Each row is a point. Each copy is the shape, with its points in the same order, stretched, turned, moved and blurred by noise. Some copies are also mirrored. Which?

Shape (7 x 3):
[[ 23  23  15]
 [-41 -31  33]
 [ 42  70  -3]
 [ 49  27 -31]
 [ 14  36  53]
 [-46 -27  -6]
 [ 54  -6  -8]]
Copy 1, 7 rows:
[[-19  26  15]
 [ 17 -33  10]
 [-34  73  31]
 [-17  50 -16]
 [-37  22  41]
 [ 37 -10   2]
 [-24  48 -28]]
Copy 1 is: mirrored
Copy 2:
[[ 17  29  26]
 [-39 -21 -10]
 [ 42  74  30]
 [ 71  26  19]
 [-21  45  44]
 [-13 -20 -39]
 [ 57  -3  38]]
Copy 2 is: only turned

Shape:
[[-106    8  -31   21]
 [  21   19   24   39]
 [  22   20    8   30]
 [   0   64  -17  -15]
 [  56   14   84  -21]
 [   9   14   58   -4]
 [ -36    8  -27    1]
 [  -5    0  -17   -5]]
Copy 1 (8 x 4):
[[-75  27  -9  65]
 [ -7  12  -4 -39]
 [  9   1   5 -34]
 [ 20 -18  46  15]
 [ -4 -54  42 -60]
 [-37 -27  21 -36]
 [-21   6  -2  30]
 [  3 -22  -5   2]]
Copy 1 is: mirrored
Copy 2, 8 rows:
[[-105   -7   52  -75]
 [  14  -42   17   53]
 [   1  -28    2   38]
 [  16  -16  -49  -15]
 [ 108    4   26   38]
 [  48  -11   42    3]
 [ -43   17    7  -31]
 [  -6   33    0   -6]]
Copy 2 is: mirrored
Copy 3, 8 rows:
[[-79 -21   5 -46]
 [-10  17 -43  27]
 [ -5  19 -42  12]
 [  2 -38 -62 -23]
 [ 42 -22 -48  70]
 [  1 -23 -39  44]
 [-25  -5  -2 -33]
 [ -5   2  -5 -16]]
Copy 3 is: mirrored

Shape:
[[ 36  24  54 -10  44   2]
 [-36  46  40  13  17 -15]
 [ -5 -31 -24 -19   0   4]
 [-11  -5 -30  33  -2   1]
 [-13  54  51   1  18  -4]
 [-18 -36 -34  32 -26 -23]
 [  2  27  30 -25 -27  24]
 [-31 -38  45  28 -25  66]
 [-28  31  57   9 -16  44]
 [-23  38 -20  61  15  56]
 [-31 -37   3 -21  18  14]]
Copy 1:
[[-46  10 -71  33 -40  50]
 [-74  14 -37  43  55  37]
 [ 24 -25  13  10   0 -21]
 [-13  -4  39  -3  15   3]
 [-77  25 -54  42  26  31]
 [ 40  -1  37 -17  38  -8]
 [-39  35 -45  36   5 -31]
 [  9  35  17  89  23  13]
 [-63  46 -25  72  30   7]
 [-92  11  71  36   5  21]
 [ 17 -33   4  49  16   2]]
Copy 1 is: mirrored
Copy 2 (11 x 6):
[[ -20   77   29   57  -41    1]
 [ -40   43   -6  -12   26   28]
 [   8  -40   24    3  -24   -8]
 [   1  -32  -36  -31  -13  -20]
 [ -30   65   -1    8    2   39]
 [  32  -47    4  -57    4  -28]
 [  16   38    8   15  -23   62]
 [  59   41   -3   39   53   52]
 [   8   65  -17   26   26   79]
 [ -31   -4 -110    1   -1   17]
 [  -1  -20   40   29   16   15]]
Copy 2 is: mirrored

Shape, 12 rows:
[[ 45  -1  27 -14  27  22   2 -16]
 [-56  -2  35  10 -42  37  50  57]
 [  7 -55  -2  15  33 -38  -8  56]
 [-27  45 -55  47 -46  10   1  57]
 [-21  -2 -32  18  -1  30 -32  23]
 [-57 -24 -14 -23 -24 -32  24 -37]
 [ 16   7  32 -46 -51 -25 -23  52]
 [-54  18 -32  39  39 -27 -39 -14]
 [-30  11 -10   1  45  31 -10 -43]
 [ -3  10  19 -40 -26 -50  -9  25]
 [-59 -35 -29  -8  40 -16 -18 -57]
 [ 25   0  43  14 -18  22 -21 -17]]
Copy 1 (12 x 8):
[[ 48  -7  -7  28  -8  10 -29 -45]
 [-22  -8 -13 -79 -70  70   8  -7]
 [-18 -31   8 -12  19  -2 -18  43]
 [-53  50 -47 -54 -14 -16  11  33]
 [-17  16 -25  -7 -39 -22  -6  14]
 [  5  19  40 -26 -60  17  53   2]
 [-23  23  31 -41   1  19 -76   4]
 [-58  13 -12  37 -41 -33  28  38]
 [ 15  -2 -21  36 -60  -6  22 -14]
 [-18  28  33 -19  -7  18 -36  18]
 [  3  -7  24  44 -62 -21  52  12]
 [-18  -2   2   1 -18  11 -10 -60]]
Copy 1 is: mirrored
Copy 2:
[[ 15 -15 -24  -6  40  73 -12  20]
 [-86  20 -95  -1 -38 -30 -68  44]
 [  4 -40 -46 -73  58 -60   5 -10]
 [-36   4  30  26 -24 -82 -85  41]
 [  3  11  -9  21  15 -45 -11  56]
 [-32  65 -24   0 -62   3  26 -59]
 [  5 -81 -14 -36 -73   0 -12  23]
 [-32  60  57 -19  30 -41  38  16]
 [-11  82   0  13  27  34  19  29]
 [ -7 -30   5 -50 -64  10   3 -13]
 [ -4  95  -5  -2  10   0  72 -27]
 [-21 -59 -12  33  21  44   8  32]]
Copy 2 is: mirrored
